Each row of a before or after table is a point. One or more steps were done to the points. Then noise was added and the rows were shuffled. The steps act on columns, c1 being the first. What was done? A step turns or swaps two columns, mirrors them in a line or flattens them onto one, adds a multiple of one to another, or multiplies or shifts one. Angles are multiples of 10 degrees, from the lower column toward the higher: turns from -170 to 170, lines from 10 to 170 but not 90. Use the fewest steps. Two steps may share a column if one is a turn and the other turns, adds or multiplies; they go together, in the order done. Otherwise the lowest column goes first.
In the rows, zero is written as 128.

Before (14 x 2):
[[149 153]
 [133 144]
 [147 126]
 [ 88  75]
 [112 123]
 [ 93 101]
 [124 116]
 [134 144]
 [ 38 106]
 [138 102]
 [ 76  69]
 [146 150]
 [139 102]
 [ 55 139]]
After (14 x 2):
[[132 144]
 [135 102]
 [143 153]
 [ 99  74]
 [ 92  68]
 [117 123]
 [142 149]
 [ 77 140]
 [126 117]
 [132 144]
 [ 65 107]
 [104 101]
 [136 103]
 [143 127]]
Steps: multiply c1 by 0.7

Before (11 x 8):
[[126 128  77 154  86 146 148 106]
 [167 103 117 103 163 102 148 132]
 [ 89 140 159 103 120  92 191 105]
 [132 104 161 145 149 143 101 133]
 [110 168  79 108 131 149 196  86]
 [112 129  81  72 104 106 117 134]
 [140 173  72  84 104 140 134 113]
 [ 88 172 128 102 145  92 129  74]
 [163 164 143 101 106  97 147  94]
 [163  96 112 115 100 130 100 131]
 [ 91  91 102 111 115 160 181  71]]
After (11 x 8):
[[ 90  91 101 111 116 161 172  71]
 [128 128  78 154  87 145 121 106]
 [167 101 118 102 164 100 171 133]
 [164 164 143 101 105  97 132  94]
 [ 87 173 126 102 144  92 140  73]
 [111 130  81  71 103 105 100 133]
 [110 168  79 108 132 149 199  87]
 [133 103 161 146 151 144 116 133]
 [ 88 140 158 103 120  92 186 104]
 [140 173  71  84 104 141 116 114]
 [162  97 112 114 101 129  81 131]]
Steps: add 0.7 times c5 to c7

Before (13 x 12):
[[ 92 111 140  72 134 173 185 144 146 119 149 145]
 [197 113 153 126 118 143 145 144 143 108 116 162]
 [100 107 130 114  96  89 138 157 132 120 174 135]
 [163 121 148 204 134 112 133 107 142 122 137 146]
 [103 144 111 139 132 140 136 245  91 193 178 158]
 [146 129 120 130 140 108 110 120 145 138  85 158]
 [124 102 177  78 115 166 158 126  91 139 137 164]
 [128 102 136  75 130 143 105  93 163 115 174 145]
 [111 114  94 128 147 105 177 222  79 184 198 193]
 [149 136 121 156  83 133 141 109 142 124 141 180]
 [125 128 101  91 129 145 149 140  98 121 157 119]
 [109 105 142 122 124 153 139 149 106  81 156 185]
 [166 178 154 161 129  84 122 107 150 107 140 167]]
After (13 x 12):
[[111 112  94 129 147 105  68 224  81 184  67 163]
 [125 101 178  76 117 163  95 126  92 138 125 135]
 [ 92 109 141  73 134 171  66 145 143 120 116 115]
 [166 178 155 160 127  84 130 108 151 105 112 139]
 [101 106 131 115  96  91 109 157 132 121  83 105]
 [146 128 121 129 140 109 152 119 144 139 168 126]
 [149 138 122 157  85 133 112 109 142 123 117 150]
 [128 101 135  74 132 143 142  93 164 117  80 115]
 [124 128 102  90 129 142 104 142  97 123 100  87]
 [161 120 148 203 132 114 120 107 144 121 122 115]
 [109 105 141 122 122 153 112 150 105  82 100 155]
 [101 144 111 140 131 140 112 246  93 193  80 128]
 [196 113 155 124 118 141 114 145 142 105 144 131]]
Steps: turn c7 and c11 by 170 degrees; shift c12 by -30

Before (9 x 24):
[[ 99 131 149 109 149 141 138 146 183 223 139 206 151 184 142 107 204 136
   94  99 134  94 117  98]
 [175 102 114 124 119 126 200 120 126 152 122 131 174 166  45  92 143 150
  201 121 139 146 127  97]
 [ 67 109 184 142 102 153 135  95 101 150 122 156 157 127  95 130 135 136
  139 140 109  97  89  82]
 [109 105 142 138 168 130 126 107 114 178 121  92 100 143 157 158 155 121
  138  91  71  82 162 119]
 [ 65 115 138 108 133 110 123 101  87 150 134 183 133 139 153 118 119 107
  158 165 119  89 124 154]
 [123 190 151  98 139 127 163 135 129 174 165 129 130 137 149 114 122 131
   82 138 102  80 108 137]
 [106  95 115  89  81 153 199 132 173 125 101 150 141 136 136 125 126 109
  143 128 124 139 120 162]
 [132 128  86  66 149  87 118 153 184 103 113 102  98 161 142 162 125 210
  112 121  64 152 130 106]
 [107 143 143 136 139 157 159 139 161  90  74 161 152  66 154 117 105 130
  132 111 145 163 131  68]]
After (9 x 24):
[[100 133 148 112 152 139 102 146 182 221 138 209 150 184 142 107 202 137
  122 145  97 163 116  98]
 [131 127  85 180 150  88 132 155 182 102 114 105  95 164 143 165 127 207
  194 137 115 170 130 105]
 [ 64 113 138 107 135 109 156 100  86 146 136 183 132 138 153 120 121 109
  134 101 160 165 122 153]
 [ 65 108 184  94 103 152 132  96 100 147 124 156 154 126  96 134 135 136
  146 113 140 128  88  85]
 [108 107 144  85 165 129 110 105 118 180 120  93 105 143 155 155 152 118
  183 157 139 143 161 118]
 [108 142 145 153 139 162  95 138 161  91  75 163 153  66 158 115 110 130
  114 121 129 104 132  68]
 [173 103 113 147 120 127  70 120 125 152 122 131 173 168  44  94 143 150
  120  90 201 122 129  99]
 [121 191 149 100 137 126 109 135 128 171 168 126 127 140 148 113 121 133
  153  96  79 177 110 134]
 [104  97 116 155  82 152  71 132 174 126 100 151 143 134 135 124 125 110
  132  81 144 156 121 163]]
Steps: turn c4 and c22 by -120 degrees; turn c7 and c20 by -140 degrees; turn c19 and c21 by 90 degrees

Before (12 x 64):
[[146 131 127 175 129  85  79 173 152 120 155 125  91  82  89 122  66 104
  136 176 179 162  51 112 172  85  86  82 166  87  84 159  61 169 124 173
  123 128 140 168 123 139 166 139 135 141 114 137 129 112 148 121 132 147
   72 128 120 130 138 156 173 129  88 163]
 [ 81 149 116 116  97 130 114 120 155 182 145 118 135 102  70 119 124 104
   88 181 152 100 105 180 115 155 137 173 120 151  69 139 124 140  92 204
  192 112 166 127 109  77 138 120  78 121 178 138 152 117 140 163 102 115
  134  45 154 103 125 162 153  98 126  68]
 [189  47 132 185 142 123  91 130 121  98  78 117 123  75 147 111  91 150
  167 120 180  90  85 106 123  75  61 106 201  78 124 142  41 133 161 158
  103 128 102 163 123 159 166 115 133 179 128 140  91 112 168 107 112 133
   80 155 117 182 114 154 169 136 103 174]
 [ 64 120 142  74  66 114  84 129 160 182 132 117 115 144 119 144 143 106
   87 146 115 126 117 167  99 157 142 182 139 162 117 172 150 143 103 165
  189 127 152 104  97  82 141 130  97  86 187 127 143 138 109 173  96 105
  134 109 183  97 122 177 124 149 120 111]
 [144 124 163 113 147 140 173 104  83 149 143 138  75 156 131  87 144 154
  142  72 129 129 154 144 174 146 160 164 122 117 123  73 154 120 190  75
  170 101 164  63 160  80 112  92 173 134 120 152 123 118 131  81 139 171
  161 168 156 125 176 117 145 171 148 125]
 [ 92 149 118  96  92 123  84 154 176 133 135 138 154 154 110 108 105 108
  121 162 120 139  92 147 136 159 151 143 101 165 101 120 174 177 103 149
  199 105 130 149  67  96 154 158  98 119 190 106 119 128  89 153  64 111
  157  75 106  89 115 140 135 110 157 103]
 [131 131 107 181 114  67  59 158 140 113  99 104 144  84 137 160  72 131
  118 174 191  97  97 124 157 113  75 123 171  96 127 182  66 144 148 144
  131 120 148 145 110 170 152 140 130 135 125 110 115 100 152 147 124 149
   97 134 129 160 103 138 164  98 109 129]
 [152  77 127 127 183 161 140  94 134  99 116  89 114 108 135 147 120 135
  158 110 110  94 166 107 190  98 154 128 157 113 159 124 129 108 161 101
  122 122 142 133 123 120 122  91 159 134 126 106  82 165 156 118 144 161
  143 174 140 135 147 129 133 162 124 141]
 [151  68 140 149 160 129 147 122 136  94  71 129 105 101 144 115 127 122
  147 133 172 101 107 133 149 113 120  94 171 123 160 105  79 118 149  86
  127 142 152  95 138 124 154 100 146 134 130 125 119 170 124 135 135 167
  119 168 123 133  86 124 158 161  87 150]
 [136 132 184 114 159 173 172 135  96 117 155 123  78 118 148 132 184 147
  181  93 104 117 130  98 168 129 129 182 105 140 164  99 139 108 163  79
  142 112 151  89 142 111  92 100 156 139 126 102 110 163 131  85 123 162
  173 146 127 138 158 135 132 124 106 129]
 [128 101 189  95 149 172 145  89 119 113 130 144  91 171 150  92 138 134
  154 112 120 100 124 106 167 119 172 182 149 163 119 108 122 138 187  87
  155 132 171 119 149 108  97 103 157 138 101 118 138 153 114 110 167 176
  151 174 114 134 178 121 149 134 127 107]
 [147  73 152 146  96 152 118 128 150 125  78  98 169 137  78  79 176  77
   94 169 146 161 153 193  92 153 156 133 160 187 135 125 102 101  77 105
  212 111 150  95  85  77  87  79 150  86 163  77 156 164  79 152 164  71
  134 146 145 116 143 159 104 180 179  91]]
After (12 x 64):
[[147  67 141 145 162 130 149 121 138  92  73 124 101 102 145 116 130 121
  151 135 174 100 108 132 149 112 120  94 176 121 162 108  80 137 148  85
  130 144 152  95  98 123 152 120 149 132 132 121 116 170 125 131 134 166
  119 172 123 132  87 124 157 160  84 153]
 [129 130 107 179 114  68  61 160 141 116  99 102 142  82 138 161  73 133
  120 174 187  97  99 126 159 114  75 126 170  94 129 180  65 114 148 145
  131 120 148 146  70 169 152 159 127 135 128 110 112 101 153 150 120 154
   97 135 125 162 108 139 160 102 108 127]
 [193  50 136 182 140 122  93 131 124 101  77 115 125  79 147 111  88 147
  168 119 180  87  83 108 123  76  64 108 203  79 124 144  43 125 164 159
  105 130  97 165  84 152 163 137 135 179 131 140  92 112 169 103 105 134
   83 155 118 184 117 154 167 132 102 171]
 [ 78 153 117 117  99 128 115 120 152 181 143 117 139 101  71 120 121 103
   89 180 154 100 108 180 113 151 136 174 118 152  70 143 127 115  87 203
  193 115 165 124  72  80 141 143  76 121 180 141 152 116 142 165 104 114
  134  46 156 103 126 164 153 101 126  67]
 [145 132 123 174 130  85  76 171 151 123 158 128  92  83  86 122  70 104
  141 173 178 164  55 113 171  82  85  83 166  94  84 160  58  88 121 176
  121 126 142 166  85 139 167 157 136 143 115 138 130 112 147 119 130 146
   75 132 120 130 136 156 174 130  85 161]
 [ 66 121 138  72  64 113  85 134 161 181 134 117 119 147 117 143 143 103
   88 151 109 130 117 164 100 157 138 181 141 163 116 172 149 114 107 165
  188 125 155 105  56  85 140 151  95  82 185 122 143 141 110 174  98 103
  131 106 186  94 124 177 122 152 120 114]
 [128 100 190  94 151 171 147  90 119 115 129 149  93 173 150  91 138 131
  155 117 117  97 126 107 164 124 173 179 149 160 116 109 120 118 188  86
  156 130 171 119 108 104  95 123 160 135 100 119 137 152 114 111 166 179
  153 175 109 133 181 122 146 136 130 109]
 [148  73 150 151  96 151 116 132 147 122  81  97 171 133  79  80 175  77
   92 173 142 160 154 191  90 149 154 132 161 186 135 124 101 153  76 104
  212 113 150  97  47  79  85  97 152  84 164  73 155 162  81 151 164  70
  138 147 147 114 143 159 104 179 179  89]
 [145 125 163 114 149 142 171 103  85 148 142 139  76 157 127  84 145 156
  144  69 133 130 155 145 171 146 157 163 124 116 122  71 153 135 188  74
  172 102 165  63 122  79 114 108 174 131 119 155 122 117 128  81 137 175
  160 170 157 123 177 119 145 172 150 126]
 [ 90 146 119  95  92 121  85 155 174 132 135 134 156 151 114 108 100 109
  120 162 120 141  90 143 137 159 150 142 100 164 100 123 174  78 103 148
  203 103 131 150  24  91 158 177  97 122 185 106 118 130  89 153  64 114
  158  76 103  95 117 143 134 110 155 106]
 [136 132 187 117 160 174 172 134  96 111 154 128  80 119 149 132 184 145
  181  89 101 114 127  97 171 131 129 184 107 140 165 100 138 145 161  77
  145 110 149  90 106 110  90 119 157 139 123 103 109 164 130  81 124 168
  174 149 130 135 159 133 138 126 107 131]
 [151  76 131 120 180 164 141  95 134 102 116  92 112 106 137 146 119 136
  156 106 112  92 162 105 190  97 154 131 157 116 160 122 131 149 164 102
  120 118 137 127  84 116 122 110 159 136 124 106  79 162 158 120 144 157
  145 170 141 133 148 135 135 163 125 140]]
Steps: multiply c34 by -1; shift c41 by -40; shift c44 by 20

Before (10 x 64):
[[110 108 135 108 113 203 119 105 105 182 136 159 112 164  68 164 126 108
  196 145 111  99  96 140 137  90  95 106 178 103 146 124 159 130 122 158
  138 165 153 152 121 151 104 112 114 172 149 159 112  99 140 141 200 160
  129  99 100 147 141 128 172 172 152 193]
 [ 72  90  79 126 114 177 112 149 145 152 131 133 179 139 162 115 198 134
  127 110 128 166 113 196 108 182  93 171 123 102 102 106 142 117 116 122
  204 117 102  97  97  94 110 102 102 142 139 111 165 164 142 130 107 120
  173 172 173 148 137 114 159 152 128 142]
 [130 153 112 128 151 133  84 127  57 148 206  89 140 163 142 173 144 148
  127 131 159 193 156 142 163 140 144 181 113 168 132 133 121 118 101 102
  141 102  95 122 132 125  61 154 216 155 125 136 120 103  86 175  76 170
  172 160 143 104 137 116 102 121 132 133]
 [ 90 136  66 108  96 104  98 161  86 169 112 135 136 126 148 102 124 161
   75  96 149  93 114 161  87 159 152 116 102 114 132 127 165 162 138 155
  151 137  95 120 147 176 118 140  99 150 159 138 168 100 132 113 165 109
  135 171 162 112 108  81 130 125 133 103]
 [ 94 184  65 130 164 116 129 144  75 192 138 104 131 123  60 113 136 104
  124 177 156 127  91 134 116 129 126 147 144  98 120  92 136 112  96 133
  110 136  95 117 116  90 123  96  91 134  99 161 155 158 141 103 171  90
  130 186 148 170 161 117 101 143 193 144]
 [146 163 143  65 134  41  99 105  97 165  62 169 150 149  87 104 157 137
  140 116 132 162 138 152 138 155  95  98  89 145  96  99 125  83  57  99
  176  98 150 125 119 104  97  96  61 168 136 144  98 134 112 147 147 110
  152 125 168  77 136 121 135 154 116 144]
 [122 120 135 129 149 127 131 186 118 119 199 151  95  84 111 129 170 128
   90 119 167 168 179 185 111 146 108 171 165 176 103 122 105 169 129 160
  131 116 129 159 173  88  65 145 138 169 162  95  82 136 123 129 209 162
  131 180 184 130 176 139 134  88 150 131]
 [107 170 109 135 118 166 116  98 126 163 144 105 177  89 130 122 117 137
  165 155 162 145 176 167 149  87 153 131 148 141 166 109 193 135 134 125
   92  90 139 120 192 140 133 104 151 154 116  88 140 153  91  72 169 127
  156 158 136 147  89  50  96 101 135 134]
 [ 82 166 165 102 110 148  70 113 110 114  74 164  80 173 179 110 127  96
  125 113 138 122 155 128 136 191 133  88 161 134 103 122 108 166 125 109
  124 111 162 145 112 147  83  86 110 100 147  92 153 190 168 137 128  86
  145 161 136 137 148 104 160 132 120 110]
 [118  91 127 138 195 139 115 135 135 130 132 125 156  90 103 117 175 122
  139 117 121 107 118 127 154 184 120 159 105 189  96 178 144 135  99 145
  109  67 132 101 155 165  58 107 139 115 182 111 103 123 145 165 105 110
  166 161 213 105 171 123 180 130 130 131]]
After (10 x 64):
[[ 89 135  66 106  93 104 100 161  86 171 110 167 136 125 149  99 123 111
   74  94 148  93 112 164  86 160 150 115 104 115 130 125 135 164 140 157
  151 137  96 118 147 178 138 139 102 150 163 138 164  99 132 115 167 109
  135 172 164 161 109  82 130 125 133 104]
 [147 164 140  61 118  43  99 107  93 165  62 125 148 150  89 107 158  74
  139 118 128 165 137 149 140 156  98  99  89 148  99  98 169  84  57  97
  179  97 151 129 118 107  98  96  58 167 131 146 100 131 115 147 145 111
  156 126 167 136 135 119 137 155 112 139]
 [118  90 130 132 150 139 117 134 134 131 128 142 157  90 102 116 175 107
  140 116 120 107 119 127 150 185 122 162 107 191  93 179 127 137  99 147
  110  65 129 100 154 163  36 109 140 113 182 110 101 121 141 167 106 106
  167 163 215 121 172 124 177 132 127 129]
 [ 84 167 164  97  90 143  69 113 111 113  75 108  80 173 178 110 126 140
  126 115 140 121 152 129 139 193 133  88 162 138 103 122 163 165 125 107
  119 110 165 147 112 149  97  86 108 104 147  93 152 187 168 138 129  87
  145 158 136  99 152 105 162 130 124 111]
 [124 117 137 128 115 127 130 184 118 117 200 108  96  85 112 128 171 131
   87 121 165 172 181 183 113 144 104 170 166 175 105 118 150 170 132 164
  129 115 129 160 170  90  63 144 137 167 160  97  80 137 125 125 207 161
  130 177 183 131 177 137 136  86 148 134]
 [ 72  90  78 126 105 175 110 146 146 154 129 143 177 139 163 113 196 147
  126 110 130 164 112 198 113 183  93 174 122  97 103 106 133 117 116 120
  203 115 100  96  95  94 116 105  99 143 139 111 164 164 142 127 107 118
  176 169 171 135 141 117 160 151 128 143]
 [112 109 137 108 104 205 119 103 104 181 136 161 114 163  68 166 127 147
  199 141 109  98  98 143 137  86  90 105 181 101 146 124 156 131 120 155
  141 162 152 153 122 153 113 113 117 171 150 158 113  98 140 143 202 162
  128  99  99 109 141 127 167 172 154 191]
 [133 154 112 128 116 130  85 131  60 151 202 122 140 163 142 172 147 103
  124 134 165 195 158 144 165 137 141 182 112 164 131 134  90 115 101 102
  138 107  92 122 133 126  57 154 216 153 129 133 124 103  85 175  80 167
  171 159 142 148 138 116 102 121 136 135]
 [ 95 185  68 132 159 120 129 143  75 193 139 136 133 120  61 112 134 168
  120 176 154 130  92 135 111 128 127 146 146 101 118  92 105 113  96 132
  111 141  94 118 116  88 104  96  91 134 101 162 154 161 141 102 172  89
  128 190 152  98 160 114 102 142 196 144]
 [106 171 107 138 124 168 119  99 125 163 144 194 177  93 127 121 115 151
  163 160 164 145 174 167 148  86 154 130 151 139 164 112 103 134 133 122
   90  89 142 121 192 140 135 107 151 154 118  88 140 153  92  69 169 126
  156 158 138 137  92  48  97  98 132 137]]
Steps: turn c5 and c43 by -30 degrees; swap c12 and c33; swap c18 and c58
